Every row gives one point. Any point is a mix of the corners, with weights that add up to 1. It lies inside the corners' shape when no weight is negative. Is each point inside? If not, which corners have a negative weight?

Corners:
(1): [-12 -22   2]
(2): [ 18  53 -47]
(3): [ 61  26 -50]
(4): [-27  16  86]
Points:
[ 20  37 -22] => inside
[ 1 19 39] => inside
[ 24  11 -39] => outside (4)
[-21  18  34] => outside (3)
[ 39  19 -27] => inside
[ -9 -16   1] => inside

Corners:
(1): [ 37  29 -21  26 -46 -42  60  -2 -40]
(2): [ 57  42 -28  38  19 -82 108   3  57]
(3): [-11  -2 -91 -36 -10  -7 -80  26 -25]
(4): [  5 -31 -36 -23  -3   1  32  -5  14]
(5): [  2  37 -45 -25 -13  31  22  42  43]
(6): [ 26 -12 -26 -19   8  16 -61  59 -22]
(7): [ 55   2  11  34 -65 -31  -2  -9  29]
(8): [-25 -39 -16  20 -54 -22  36  49  22]
(9): [-40   6  15 -75 -17 -46 -28  54  24]
(10): [-56   9 -11  -9  13 -18 -88   3 -29]
Points:
[ -7   2 -31 -11 -15 -21  -7  10  -1] => outside (6)
[ 16   7 -15  24 -19 -20  19   4   8] => outside (3, 9)
[ 10  -3 -23 -17  -7  -4 -26  45  -1] => inside
[ 21 -17 -42  -3 -23   4   5  28  25] => outside (1, 9, 10)
[ -3  -3 -18   6 -34 -28  20  25  -1] => inside

Corners:
(1): [ -9  14 -60 -42 -61  -6 -10 -15  27 -36 -51 -29  14  28 -15 -21 -60   7]
(2): [ 40  12 -25 -45 -28 -59  24  11  10  15 -30  18 -12  33  50 -28   4  36]
(3): [-39  31  20  54  -1 -13 -29  29 -11   3  40  48   2 -12  40 -45  22  22]
(4): [-46 -43 -17  50  52  45  27  88 -67   6  11  15  20  20  41 -30   3  49]
(5): [ 14  10 -32 -15 -72 -21  28 -63 -39  23  28 -33   6 -19 -19 -12 -80 -31]
(6): [ 11  37   2 -20  71  70  55  27 -11  15  24  39  -6 -55 -44 -15 -29 -33]
(7): [ 47  24  -8  -7  22  94  42  66 -13 -16 -10  32 -19 -32  23   4 -82 -41]
(8): [ 10  16 -16   9 -35 -46   9  -6  24   8  -7 -45  20  38 -13  37  22   7]
(9): [ 79  45 -31 -29 -45  -1  69 -86 -21 -70  13 -34  57 -15 -46   7 -26  25]
(10): [-31 -37 -15  33  42   4 -94 -33  36 -17 -20  -3 -31  91  64 -20  13  27]
(11): [-50 -55  49  -1  41  19 -45  25 -22  24  -1  -1  39  -5  89 -58  89   0]
(12): [ -8  -6 -31  42  20  14  32  50 -15  43  14  90  40  29  36 -28  -4 -26]
(13): [-40  69 -12  30  22  96 -19  60 -72  64   6  72   9 -51  33 -21 -14  -7]
(14): [-11 -19  18  76  18 -13 -24   2   7 -20 -60  35 -24  42  68 -60  42  -3]
(15): [ 45  19 -31 -60 -51 -64   0   5 -35 -63  -1 -29  13  -9 -27  49 -28 -29]
(16): [ 48  -1 -31 -13 -38 -54  20 -34 -17 -23 -18 -27  51 -37 -43  71 -26  16]
(17): [ -7  54 -15 -42  -5 -38  77 -47 -11 -40 -13 -27  27  -6  11  66 -35  18]
(18): [  0   4 -95 -22  10  -9  -3 -12  49  -5 -23 -41 -14  -5  47  -9  -8 -10]
(19): [-81 -58  -2   0 -33   8 -30  12 -23 -20 -17  54 -29  19  60  -6  31   9]
Points:
[ 13  -1  -9  -5 -30 -42  -2 -16   4 -31 -20  -7  17  16  10  21   3  10] => outside (4, 5, 6, 13, 18)
[-14   2 -18   0   7  13   0  16  -5  -8  -9  19   0  10  28 -13   3   0] => outside (5, 16)
[ -3  -2  -7   6  10   3   6  10 -17   3  -1  10  13  -1  27  -8   9   3] => outside (1)
[  5   3 -12   9  16  32 -28  10 -21  -9  -2  -6  13 -16  11 -29 -14  -8] => outside (2, 8, 12, 17, 19)
[-13 -11 -21  -3   7   6  -3  16  -6   1 -17   6   2   6  37  -9   1  -6] => outside (3, 9)
[ -8   8  -4  10  -1  11   2  13 -22   2  -3  20  14   1  19  -8  -3   3] => outside (18)
[ 33  16 -34  -9 -21   7  17   3 -13  -6 -13  -2  13  14 -30   0 -47  -8] => outside (3, 11, 17, 18, 19)

Corners:
(1): [  8  26 -10  36 -42  77 -10   3 -17 -22  -1   2 -12  62  22   8 -32 -12
 -20 -42]
(2): [  29  -12  -13   -4   58  -22  -62   34   43   -8    6  -30   63  -47
  -41 -101   23   -9  -34   44]
(3): [-46  33  40 -21  24 -21 -97 -14 -13   5 -20 -53  41 -13  -5 -48 -73   8
  22  33]
(4): [-16 -58  12 -12   3 -11 -36  14 -16  -7  -8   8   2 -69   2 -28 -15  82
   1 -15]
(5): [ 37  16 -11  -5 -22  10 -35 -12 -20  28 -81  -3   0  -1  49 -26  -7 -13
  18 -16]
(6): [ 21  18  45  20 -23   2 -23 -38 -48 -47 -13 -24  20 -38  70  42 -66 -28
   8  16]
(7): [  7 -53  31 -64  -3 -32 -96  11 -36   9  36 -38  41 -20  21  -9  16  -7
   1  -1]
(8): [ -1 -54 -24   9 -35  39  60 -57  72 -31   3 -48 -23  40 -32  38   1 -53
  61 -56]
(9): [ 49  27  29 -27  13  40  52 -80   5 -46 -29 -60 -27  46  11 -15   6 -22
 -12 -26]
(10): [ 10  33  12  -7 -28  49  42 -34  64 -73  16 -23  16  35  20 -15  24 -38
  82  -4]
(11): [ -39    0   33  -30   55  -72 -103   10    5  -27  -18   18   91  -45
  -59   -1   56  -21  -75   30]
(12): [ 27  32 -28   5  13  37  -4  24  37  -4  -9 -48 -72  23 -19  45  12 -31
  80 -42]
(13): [-36   3 -52 -18  24 -15 -23 -22 -60  16  -7   5   0 -41   8 -10 -35 -15
  16   2]
(14): [ 28 -34 -30  43  72  30 -12 -65  69 -52   3 -18  -5  65 -13  -5  21 -50
  89 -12]
(15): [-27  26   0  32  16   6  15  19  29  47 -14 -34 -23  -4  60   8 -14   5
  -9 -42]
(16): [ 39  59  24  33 -44  22 -19 -42 -12   7  29 -32  -4  35 -22 -31 -46  -8
  61 -57]
(17): [ 16  -4 -27  29 -14 106  -9 -70  52 -32   2 -62  17   2  21  18  67 -39
  35 -21]
(18): [-31 -32  72  22  21 -56 -64  19 -18  22  25  17  42 -34  -9  -5  61   4
 -53  99]
(19): [-34 -27  60 -29  58 -17 -68  30 -33 -17  -3 -56 107 -47 -15 -60  61 -17
   8  30]
(20): [ 79  16 -51  13  -2  36  24 -38  46   9 -11 -33  33  70 -18  56   8  -9
  42 -26]
(21): [ 23 -31  42 -48  71  31 -67 -22  39  38  36  -1  56 -19 -40 -11  26 -37
  29   3]
Points:
[  7   8 -15  14 -25  18   7 -40   4 -34 -21 -15  -8   0  44 -10 -20 -14
   7 -38] => outside (3, 12, 18, 19, 20, 21)
[  9  13   6   5 -11  32  -4 -19  18 -27   3 -21   9  20   7  -7   1 -20
  30 -14] => inside
[ -5   8  27 -15   9   5 -41  -7  -8  -9  -3 -18  25 -23   6 -18   5  -8
  -5   6] => outside (8, 14, 20)
[ 17  -4   7  -2   7  10 -27  -8  -1   5   0 -22  22  -8   2   4   8 -13
  -1 -10] => outside (3, 10, 14)
[  1   0   2  14   8  26 -22 -28   7  -7 -15 -24   3   2   5  10   0  -9
  23 -17] => outside (2, 7, 10)
[ 11   2  14 -19  10   2 -40 -26  -8 -11  -6 -31  42 -16  -5  -5  13 -30
  15  13] => outside (1, 4, 14, 15)
[  2 -25  20  -3  34 -12 -40  -3  18   4  -7 -27  24 -22  -3  -6  24  -1
  -2  14] => outside (1, 10, 13, 16)
[  1  18   7  16 -19  50  15 -30  10   0  -9 -22 -30   4  27   8 -20  -5
  26 -25] => outside (2, 7, 11, 14, 19, 20)
[-18  -4  14  13  -4  -2 -33  -4   0 -13  -1 -24  13 -12   9  -9  -3 -15
  17   1] => outside (9, 20, 21)

Corners:
(1): [-39  20 -24  27 -66  -4  46  40 -10 -69  36 -39 -18 -53   9   6  10  21
  41  36]
(2): [ -71   27   67   46  -39   10 -103  -19   -3   67  -85   55  -55   39
   35  -27   12   34   36   -8]
(3): [ 16 -11  16 -20  16  10 -21  25  52  70 -11 -54   6  23  42  31 -35  -4
 -25 -50]
(4): [-11 -98   3 -54  42  23  64  39  11 -11  44  27  33  56 -58  80  52 -13
  86 -14]
(5): [ -6 -40  39  18 -25 -33  10 -16   9  52 -56 -41  10  21  35  95  11  37
  27 -43]
(6): [ 36 -11  -4  10 -17  16  58  36 -14 -42  39 -76  57  20 -63 -35 -65 -65
 -27 -58]
(7): [-41 -86   3 -10 -44  -7  -2 -39  -6  -1 -78  36   1  -4  38   6  16 -25
 -43  30]
(8): [ -9  -4 -21 -13 -23  37 -23  44 -34  56 -63 -55   7 -36  12 -29  28  -1
 -13   7]
(9): [ 24 -12   2  22 -40 -29  -9  42  34  27  46  -2  -8 -38  42  34 -13  26
  32  14]
(10): [  3 -32 -12 -46  16 -61  -9  45   5 -24  14  33 -56   3 -35  20  14  54
  27 -13]
(11): [ 44 -65 -15 -35  -3  -3 -39  22  50 -18 -60   9 -85 -54  37 -30  96  70
 -16  54]
(12): [ 18  -3  37 -31  10  66  31  45 -50  14  44   8  20  21 -29  20  -5 -52
 -15   2]
(13): [-62  73  52  66 -60  34 -67  -3 -15  66 -59 -25 -12  14 -37 -11 -33 -40
 -16 -34]
(14): [-34   2 -58  47 -35 -11 -14 -53  24 -14   5 -35 -61 -27  72  25  37  71
 -25 -14]
(15): [ 17  61 -39  27   7  53 -40 -10 -45  26 -32 -43 -24  38 -33  31 -25 -29
  50  -4]
(16): [  3  -8  10  27   8  34   3  15  -1  31 -50  37  -6 -36  -9 -45  41  42
 -29  56]
(17): [-22  41  52  -3 -62  19 -53 -35  -2  35 -27 -24 -10  21 -12   4  -4  60
  -8 -23]
(18): [ 70 -18 -31 -41  26 -29   9  -4   2  52 -50  -3 -30   2 -19 -33  77 -31
  -3  36]
(19): [ 11 -57  61   2 -34 -33  17  34  -3  38  33 -41 -57 -54 -22  -3 -16 -23
  33  34]
(20): [ 43  16  49 -39  -4  18  33  -1 -37  18  37 -11   8 -44 -56   5 -47 -57
  52 -41]
(21): [-24  -3  36  -2  30 -43 -25 -31 -38  -5 -43  14  16  -8 -28  40  59   3
  40 -13]
Points:
[ -1  -8  10   8 -24  -1 -14  16   4  27  -9 -16 -17 -16   8   7   6   8
  10   2] => inside
[ -2  -5  12  -3 -18  -4  -3   8  -7  23  -4 -21 -10   5  -5  21   1  -3
  14 -13] => outside (11, 16)
[ -4 -14  17  -4  -8   0 -15   8   9  32 -21 -16 -10   3  10  14   0   0
   2 -11] => inside
[  8 -12  20  -5  -6  -6   7  15  -4  11  -5  -9   1  -7 -18  19   7  -6
  18  -2] => outside (2, 8, 14)
[ 47  29   4   7 -15  34  -3  11  -6  56  -7 -65  -7 -14  -4   0 -27 -17
 -16 -17] => outside (1, 2, 4, 7, 10, 21)
[  1 -32   6   2 -23  -8  12  19  17  11 -10  -5 -22 -27  12  -9  19  30
   6  19] => outside (12, 13, 15, 21)
[-19  -9   3  16 -15  18  -8  25  -3  37 -36   2  17  32   8  17 -10 -19
   0  -7] => outside (11, 14, 17, 19, 20, 21)
[-14  15   9   7 -19   9 -24   0 -11  13 -11   7 -34 -15  -8  -2  31  26
  22  14] => outside (3, 5, 6, 7)
